Each row is a point. The last column is the point's height on a tilted bowl or saddle (a function of degree 2), plus a little noise. Along how many of its main directions does it bend up, bend down or stay straight?

Points (10 x 3):
[[ 2.3 -6.0 -4.0]
 [-2.6  3.4 -3.1]
 [ 4.2 -0.8 -3.3]
 [ 4.5 -1.1 -3.4]
 [-2.2  5.5 -4.1]
 [ 3.2  2.9 -3.4]
 [ 6.2 -3.3 -4.7]
 [-0.7  4.8 -3.6]
 [-0.5 -5.5 -3.5]
 [-1.1  1.3 -2.4]]
Directions: 0 up, 2 down, 0 straight

Points (17 x 4):
[[ 2.8 -6.9 -2.2  3.2]
 [ 4.1  1.8 -1.8 -1.0]
 [-7.7 -4.8 -6.0  7.0]
 [-3.0  3.6  0.0 -0.6]
 [ 3.5  3.4 -7.8  7.9]
 [-1.7  5.7  0.9  1.6]
 [ 6.5 -0.7 -1.1  0.9]
 [-2.6  0.2 -1.3 -2.7]
 [-2.9  0.9 -0.5 -2.5]
 [ 2.3 -4.0  0.1 -1.4]
 [-2.5 -0.6 -1.8 -2.8]
 [ 3.6 -5.6 -1.7  1.8]
 [-0.9  4.7 -0.6 -0.4]
 [ 1.1 -1.8 -1.6 -2.8]
 [ 6.1  0.2  7.7  7.1]
 [-2.8  0.2  0.0 -2.7]
 [ 0.7 -5.0 -3.9  1.4]]
Directions: 3 up, 0 down, 0 straight

Points (18 x 4):
[[-0.2 -6.2  0.6  2.2]
 [-0.3 -0.9 -2.0 -0.6]
 [ 1.0 -3.3 -6.3  2.1]
 [ 1.1 -1.7 -3.5 -0.1]
 [-3.1 -3.1 -4.0  1.6]
 [ 0.3  4.9  0.2  1.0]
 [-1.4 -1.4  5.3  2.4]
 [ 4.5  3.4 -5.7  3.0]
 [ 3.8  0.7 -1.2  0.0]
 [-3.9  2.8 -0.7  1.2]
 [ 0.8  0.4 -3.6 -0.3]
 [-2.6 -9.4  4.9  9.1]
 [-3.9 -0.5  5.3  3.6]
 [ 2.3  2.1  2.3  0.5]
 [-7.1 -2.9  2.5  5.2]
 [ 1.0  2.1  0.9 -0.2]
 [-1.7 -1.7  0.7  0.0]
 [ 3.3  9.6  4.4  8.9]]
Directions: 3 up, 0 down, 0 straight

Points (24 x 5):
[[-9.9 -0.7 -4.2 -1.1 -5.4]
 [-4.3  1.1  2.4  5.9 -6.1]
 [-4.4 -0.9  3.6  1.7 -0.4]
 [ 2.0 -2.1 -2.5  2.0 -1.3]
 [-0.3  5.4 -1.7  0.1 -2.1]
 [-1.3 -2.8 -4.9 -2.0 -1.2]
 [-2.9 -5.4 -2.4 -2.9 -6.2]
 [ 1.0 -1.7  4.6 -1.8  4.2]
 [-3.5  0.2 -2.7 -4.7 -2.1]
 [-1.3 -8.2  1.6 -3.8 -7.8]
 [ 1.6 -1.9 -3.2  1.2 -0.6]
 [-7.8  3.5  2.7 -4.4 -6.6]
 [-4.4  2.8  0.2  4.8 -5.3]
 [ 4.2  1.8 -2.2  3.8 -2.9]
 [ 0.5  3.4 -0.9  2.0 -1.6]
 [ 6.8  2.3  4.4 -2.5 -1.4]
 [-2.4 -1.3 -8.4 -1.4  4.5]
 [ 2.8  8.0 -7.3  0.4  2.1]
 [-2.0 -1.3 -2.8  3.9 -0.8]
 [-3.4 -1.0 -2.6  4.0 -1.3]
 [-2.0  4.4  4.3 -5.3 -1.9]
 [-0.6  0.3 -4.0  5.4 -0.2]
 [-4.1  1.0 -1.7 -1.9 -0.7]
 [ 1.8  0.8 -4.3 -1.5  1.0]]
Directions: 1 up, 3 down, 0 straight

Points (42 x 7):
[[ -3.5  -0.4   1.1  -7.2  -1.1   0.1  -1.5]
 [ -1.6  -3.0   4.3  -1.3   0.2  -0.6  -1.7]
 [ -3.3  -4.5  -4.4  -4.5  -1.8  -0.7  -0.1]
 [  8.7  -5.5   6.1   9.8  -1.2  -2.7   6.6]
 [ -1.7   2.2  -6.2  -0.2   0.1  -3.0  -3.0]
 [  1.1   6.8   3.0  -2.7  -0.4   4.7  -0.8]
 [  1.2  -6.5   0.0  -2.2  -4.1  -2.0   6.6]
 [ -1.0   2.0  -6.5   5.6   2.2   5.0 -10.3]
 [ -1.8  -2.7   1.1   2.4  -3.0   5.0  -6.2]
 [  3.3   3.8   2.3  -0.6   3.4  -3.4  -0.3]
 [  1.1  -3.0   1.0  -0.3   4.1   0.6  -1.1]
 [ -2.5  -4.3   1.2   0.0 -10.6   2.9   3.8]
 [  2.0   0.3   0.7  -1.1  -1.4  -3.3   0.4]
 [ -0.6   8.0  -0.1  -0.5   3.9  -1.4   4.9]
 [ -3.3  -1.9   1.0  -0.6   9.4  -1.3   1.4]
 [ -2.1   1.4   1.8   8.1   7.4  -6.3  -3.7]
 [ -5.4  -4.6  -1.4   6.1  -1.5  -1.0   0.0]
 [ -5.4  -2.0  -3.4   1.6  -0.1  -2.6  -1.8]
 [  1.1   1.8   1.3   7.4  -4.7  -0.3  -2.7]
 [  1.3   2.9  -0.3   0.4  -5.3   3.0  -0.5]
 [ -0.5  -3.5   3.0   5.1  -5.5  -2.2   2.2]
 [  3.2  -3.2  -0.6   1.2   0.0   0.2  -0.6]
 [  1.7   0.2   6.5  -0.6   4.8   3.5  -2.3]
 [  2.3   3.8   0.2  -2.1   1.6   0.4   1.3]
 [ -0.8  -5.0  -4.1   2.6   2.4  -2.9  -6.7]
 [ -2.8  -1.6   7.2   0.7   3.2  -2.7  -2.6]
 [  0.6  -4.4   5.5   1.3   0.7  -0.7  -0.6]
 [ -7.1   3.8  -1.5  -4.3   5.9  -1.8   2.9]
 [ -3.4   5.0  -1.8   2.3   2.2  -4.1  -0.1]
 [  5.5  -0.8  -3.4  -0.5  -0.1   6.1  -1.6]
 [  0.8   0.8  -3.9   2.4  -3.6  -0.9  -0.2]
 [  4.6  -3.3  -5.2   2.5   5.0   6.0  -7.8]
 [  0.9   0.4   3.7   3.3   5.7   3.3  -0.9]
 [  2.0  -3.2   1.0  -0.6  -3.8  -1.3   2.7]
 [ -0.8   5.2  -2.9   3.9   1.0   8.3  -4.3]
 [ -0.8   2.0  -2.5   0.2   2.5   1.3  -1.8]
 [  2.3  -4.3   1.9  -6.9  -2.8  -2.4   3.6]
 [ -0.7  -2.8   0.0  -5.7   0.9   4.5  -1.7]
 [ -3.7  -3.3  -0.2  -0.8  -1.8   3.6  -2.0]
 [  5.3  -7.4  -0.2   0.4   5.1  -2.6   3.3]
 [  1.3   2.5   0.8   3.9  -8.0   5.0  -5.8]
 [ -5.3  -1.8   1.5  -7.1   1.7  -0.7  -1.1]]
Directions: 3 up, 2 down, 1 straight

Points (71 x 9):
[[ -5.0   1.0  -0.4  -7.8   4.0  -6.6  -2.0   4.0  -1.4]
 [ -2.1   6.9   3.7  -1.4  -4.2   4.0  -0.5   0.2   1.6]
 [ -0.8   2.6  -1.5   3.6   2.9  -3.3   1.7  -5.7  -2.7]
 [ -0.6  -2.3   5.1   0.0  -3.9   4.4   1.9  -5.0  -2.0]
 [  5.6  -1.3   4.4   0.4   1.6   6.1   4.4   2.2  -0.4]
 [ -1.9   3.0   1.8  -5.7  -2.8   0.3   7.0   0.2  -5.5]
 [  5.3   6.1  -5.4  -2.3  -8.1   3.3   3.1   4.4   7.8]
 [  4.3  -2.5   1.1  -5.9   2.0  -2.2   1.3  -2.0  -2.6]
 [  3.7  -0.2   2.2   1.1  -1.5  -1.2  -1.0   2.1   1.3]
 [  0.7   1.5   0.9   2.8   0.6  -0.7  -8.1   2.2  -2.5]
 [  0.0  -2.2  -0.8  -2.2   1.6  -3.4  -3.8  -8.0  -9.0]
 [  0.5   3.2   0.4   2.3  -0.8  -0.3   2.6   5.9  -2.6]
 [  5.6  -0.5  -0.1  -0.7  -0.3   1.3   1.2  -2.0  -0.4]
 [ -7.0  -3.1  -6.3  -3.2  -1.6  -0.5   1.0  -0.7   2.4]
 [ -0.1  -0.3  -0.6  -1.0   2.1  -1.0   7.2  -1.0  -2.4]
 [ -1.7  -7.0   5.7  -4.6   3.2  -1.4   0.1   3.4  -4.4]
 [ -1.1  -1.5  -1.5  -1.1  -2.0   1.4   5.4   5.9  -3.6]
 [ -4.3   2.8   3.9   0.8  -5.7   0.4  -0.3  -7.2  -1.2]
 [  2.9  -6.1  -3.6  -2.5  -4.0  -4.5  -4.9   3.5  -3.5]
 [ -5.5  -2.0  -4.0  -0.2  -4.4  -1.1  -5.0   3.6  -2.3]
 [  0.6  -3.2   6.2  -2.0  -5.1  -7.6  -3.8   4.5  -2.1]
 [  4.0   2.7   0.4  -1.6  -1.0  -1.1  -4.2   3.4   2.9]
 [  0.5   2.2  -3.9   1.7  -0.5   0.0   0.1  -1.1   0.8]
 [  2.3   3.1   0.1  -5.8   0.4   2.1   1.9  -0.4  -1.4]
 [ -0.8  -6.1  -0.7   0.6  -2.4   0.4  -0.4   3.1  -2.4]
 [ -2.2   2.4   5.0   1.4  -4.2   1.4  -0.5  -1.1   1.7]
 [  0.4   5.0  -3.3   1.2   0.3  -1.6   3.3   0.5   0.2]
 [ -7.0  -0.2  -0.9  -2.5   4.9   2.2   2.4   1.1   1.3]
 [  4.6   0.0  -1.3  -2.2  -1.9   3.8  -4.9   0.2   3.7]
 [  4.3   7.0   7.4  -3.2  -4.0   2.7  -1.0   3.3   6.2]
 [ -4.2   1.2   0.5   0.9   0.9  -0.2   6.8  -0.6  -1.6]
 [ -2.1  -4.3   7.5   0.5   7.2  11.3  -1.3  -2.1   9.7]
 [ -3.2   2.3   9.4  -2.7   1.0  -0.4   1.8  -2.0   3.4]
 [  4.8   3.0  -2.3  -2.1   0.5  -3.3  -3.0  -4.1   0.0]
 [ -2.5  -1.9  -0.2   3.2  -4.2   4.7   1.1  -0.9   1.0]
 [ -2.9   3.2 -11.1   0.3   0.8  -2.0  -6.8  -0.3   7.0]
 [  0.1   3.5   1.1   0.7   0.7   1.1   2.3  -1.5  -1.0]
 [  4.6  -5.6  -5.7   2.0   4.6  -0.8  -2.6   2.4   2.3]
 [ -1.7  -3.9  -3.1  -2.2   4.0   6.3   3.9   3.4  -2.2]
 [  5.3  -5.7   3.8  -0.4   0.8   6.4   2.3   1.6   0.1]
 [  2.6   1.1   0.7  -1.3   1.2   6.0   6.1   5.4  -5.8]
 [  7.7  -2.9   1.1  -1.1   0.0  -2.1  -2.4  -0.7   1.3]
 [  0.9  -6.7   0.9  -2.7   2.6   1.4   9.2   3.2  -6.0]
 [  4.1   3.4   3.6   2.0  -1.1   1.7  -5.9   4.2   3.5]
 [  6.8   0.9  -2.0   1.9   4.6   3.9  -0.1  -0.7   3.7]
 [ -0.4   6.8   6.2  -4.6   5.0   3.8  -4.5  -3.8   6.7]
 [  0.5  -1.9  -0.8   5.3   3.0  -3.0   1.3   4.5  -2.6]
 [  0.2  -4.7  -0.9  -1.9  -4.9   4.2  -2.2  -0.8  -1.3]
 [  4.3   2.5   1.1   3.4   2.1  -2.1  -1.5  -0.5   0.7]
 [  3.8  -1.3   2.4   0.2   1.6  -2.9   6.6  -1.5  -1.2]
 [  5.2  -3.5   3.6   3.1  -3.0  -0.5   4.2   0.5   0.6]
 [  1.1  -4.1  -1.7   3.4   2.8   0.8  -4.2  -0.8  -1.9]
 [  2.7   3.4  -7.6   4.3  -3.7  -0.1  -3.9   2.1   4.8]
 [  1.0   1.9   4.6  -6.7  -5.4   2.5   4.4  -2.4  -6.2]
 [ -0.6  -7.5   0.6   2.4   3.0  -4.1  -4.4   3.8  -7.0]
 [  7.4  -7.8  -4.7   0.3  -7.1   2.3  -6.2   2.7   4.8]
 [ -4.2   1.5  -0.5  -2.0  -5.1  -0.5  -2.0   3.2  -0.6]
 [ -1.2   1.0  -1.5   2.2  -1.3  -2.6  -1.1  -2.4  -1.3]
 [ -0.5   0.8  -1.9   0.8  -4.8   2.6  -6.5  -5.2  -1.2]
 [ -3.1  -0.8   6.0  -2.8   5.4   1.3   2.4   5.5  -1.9]
 [  1.1  -3.4  -4.5  -4.2   0.0  -6.9  -4.5  -0.7  -3.6]
 [  4.3   2.2   2.6  -0.7   2.3  -4.6  10.2  -3.5  -3.5]
 [ -2.8  -4.7  -2.3  -0.3  -3.9   3.6  -1.7  -0.5  -0.4]
 [ -2.5   2.0   9.3   3.0   4.9   4.2  -1.7   6.6   0.4]
 [  3.5   0.3   5.1  -6.0   7.2   7.2  -0.4   0.5   4.6]
 [ -0.4   0.6  -3.8   5.2  -4.5   0.0  -3.3  -2.7  -0.8]
 [ -5.0  -1.2   4.9  -2.6   7.6   3.6   2.2  -4.4   3.8]
 [ -2.3  -0.6   1.1   1.1   3.6  -1.1  -0.1   2.6  -0.5]
 [  3.2  -0.8  -6.4  -4.7   1.3   5.6  -5.8  -0.7   6.3]
 [  4.5   3.2   5.7  -1.8   1.3  -3.5  -2.1  -4.7   1.2]
 [  2.0   5.3   1.4   2.2  -1.1   0.3  -3.5   2.3   1.4]]
Directions: 4 up, 3 down, 1 straight

Points (69 x 9):
[[  2.9  -1.4  -3.2  -1.1   0.6  -2.0   1.6  -3.2   0.7]
 [  2.0  -2.5   0.9  -0.6   1.8  -0.4   3.0   1.1   0.7]
 [  2.7  -6.1   0.6   4.5   4.9   0.3  -2.0  -3.1   3.2]
 [  2.1   1.5  -8.7  -3.5  -0.4   1.1   4.6   2.8  -0.4]
 [ -1.3   1.4  -0.7   2.8  -0.9   2.6  -4.8   1.5  -1.2]
 [ 10.2  -0.9  -1.2  -3.2   1.0  -4.5  -8.3   3.2   0.4]
 [ -6.7  -1.8   5.0  -2.6  -1.1  -6.2  -3.4   4.6  -3.6]
 [  2.9   4.6   0.5  -3.3 -11.8  -3.6  -3.9   1.7 -11.2]
 [  8.4  -5.1   2.6  -5.4   3.4   0.4  -1.8   3.3  -2.2]
 [  2.1   0.4  -4.1  -0.4  -0.4  -2.3   1.4   1.2  -0.2]
 [  3.9   0.3  -2.6   5.0   0.4  -3.2  -1.6  -0.9   0.8]
 [  3.0   1.5   1.3  -1.7   3.9  -7.8   6.2   0.7  -2.0]
 [  8.5   0.0   7.0   3.9  -2.4   2.7   2.5   2.2  -3.4]
 [ -3.9  -5.3   1.3  -3.6   1.9  -3.3   2.8   2.3  -2.2]
 [ -5.4   0.1  -0.1  -3.1  -2.6  -3.3  -5.3  -3.1  -1.1]
 [ -3.8   0.2  -3.3  -7.1  -2.8  -6.9   5.5  -0.8  -8.8]
 [  3.3  -6.6  -0.9   0.2  -0.8   0.3   3.0  -5.2  -0.7]
 [ -3.7   7.1  -0.2   2.2   2.7  -3.9   4.1  -6.9   0.7]
 [ -2.8   7.3   4.0  -1.4  -0.6   4.4   4.5   3.5  -2.8]
 [ -4.5  -7.9  -1.3   0.0  -2.4   0.4   0.0   0.8   0.2]
 [  4.5  -1.3  -0.5   1.4  -4.1  -0.7   3.6   1.6  -4.5]
 [ -2.1  -1.6  -6.1   3.8  -2.2   3.2  -2.9  -0.6  -3.7]
 [  3.3   4.8  -6.2  -3.4   4.6   3.5  -4.2  -0.4   6.6]
 [  3.5   0.2   0.9   3.6  -3.8   2.2   3.9   2.2  -3.9]
 [ -1.3   0.0   2.8   4.0   4.6   2.7  -0.5   4.9  -1.8]
 [  0.3   7.3  -2.4   0.1   1.0  -0.3   1.6  -0.6   1.6]
 [ -2.6  -2.0  -1.1  -2.4  -0.7   0.4   1.6  -0.1  -1.0]
 [ -1.8  -3.3   1.2  -4.0  -5.8   3.8  -7.5   0.0  -0.9]
 [  4.8  -0.7   2.9   2.8  -4.9   2.0   3.4  -2.1  -3.2]
 [  0.0  -5.4  -1.6  -2.0  -0.6   0.8  -5.0  -0.3   1.0]
 [  7.4  -5.6   1.8  -2.0   1.9  -3.4  -0.6  -4.3   1.3]
 [ -4.7   1.3   7.1   2.3  -6.8   3.1   6.5   4.2  -6.9]
 [  9.0   5.8  -2.8   3.1  -8.8   4.8   2.5  -3.3 -13.2]
 [  4.2  -1.2  -1.3   2.3   1.9  -2.0  -0.3   4.1   0.4]
 [ -4.6  -1.9   4.8  -3.6   1.8  -5.8  -2.0  -2.9  -3.1]
 [ -3.5   2.4   3.1  -2.3   2.2   9.3   2.0   1.9  -0.1]
 [  2.9  -5.1  -2.4   0.4   6.0  -3.6  -4.0  -3.0   3.1]
 [ -7.2   3.1   0.3  -3.8   2.0  -1.5   3.7   1.6  -2.6]
 [ -6.7  -0.1   2.3   5.3   3.2  -1.5   0.3   3.7  -3.0]
 [  1.0  -2.0  -5.0   0.1  -1.2   3.0   1.4   0.9  -0.3]
 [  7.8   2.7  -3.7  11.5   3.2   0.1  -1.3   0.9  -4.3]
 [ -9.2  -7.1   0.1   1.3  -7.0  -0.1  -3.4   1.4   0.8]
 [ -3.6   3.2  -1.8   0.3   2.3   2.1   2.5  -1.9   1.1]
 [ -0.9  -2.8  -2.3  -2.1  -4.1   0.5   5.1  -4.8  -6.7]
 [ -3.5   2.9  -4.9   2.6  -4.6   0.4  -3.2   0.0  -4.4]
 [  3.0   6.2  -4.4   3.8  -1.0  -3.8  -0.2   0.3  -2.2]
 [ -2.3   1.5  -5.5  -8.6   2.9  -3.4  -0.9  -5.9  -4.2]
 [ -2.2  -7.3   1.1  -0.3  -2.8  -2.3   6.5  -0.8  -2.5]
 [ -1.4  -2.4  -1.6  -2.7   1.1   6.0   4.5  -3.3  -1.3]
 [ -1.1  -2.6   3.1  -1.9  -1.5   6.7  -4.7   2.7  -1.0]
 [  2.5   0.0   2.5  -2.4   3.4  -3.1  -1.9   0.7  -0.3]
 [ -1.4   1.1   1.4   1.3   7.2  -4.0   2.5   2.1   0.7]
 [  2.5  -4.0   1.2   7.4   8.0  -5.1  -4.0   3.8  -2.4]
 [  3.2  -1.9   8.3   1.7   1.0   0.2  -3.1   4.0  -2.7]
 [  2.0   4.2   1.9   0.9  -0.3   0.4   4.9   2.6  -2.2]
 [  1.1   3.0   2.7   2.2   0.7   0.9   0.6   1.9  -0.1]
 [  1.4   1.4  -3.1  -0.3   2.2   2.2  -2.0  -9.8  -0.8]
 [ -4.4  -1.8  -0.8  -1.8   1.8  -3.1   4.3   5.7  -2.0]
 [  0.7  -3.0   0.8   0.3   1.5   1.3  -4.5   1.2   1.1]
 [  4.0   2.4   0.5   3.5   1.2   1.0   1.9  -2.1   2.3]
 [  1.6   2.1  -5.7  -0.2   0.6  -9.1   1.9   2.1  -1.2]
 [ -0.3   3.3   0.7  -6.9  -7.6   2.6  -1.2  -1.5  -8.0]
 [  0.1   0.4   2.5   0.0   1.3   7.2   1.1   2.7   0.8]
 [ -2.6   5.2   5.2  -2.1   3.2  -4.5  -0.7   3.5  -5.4]
 [  3.3   0.8  -3.4   2.9  -4.0  -0.6  -0.4  -4.7  -2.7]
 [  1.9  -2.7  -3.5   6.4   3.7  -0.6   3.7   2.4   1.2]
 [ -1.7  -1.0  -1.4  -5.6  -0.7   4.2  -0.4  -1.3  -2.1]
 [  2.9  -2.4   4.6   2.4  -0.9  -7.4   0.8  -5.7   2.8]
 [ -0.2   1.5   4.8   1.5   1.1   4.8  -2.3  -0.8   0.4]]
Directions: 1 up, 3 down, 4 straight
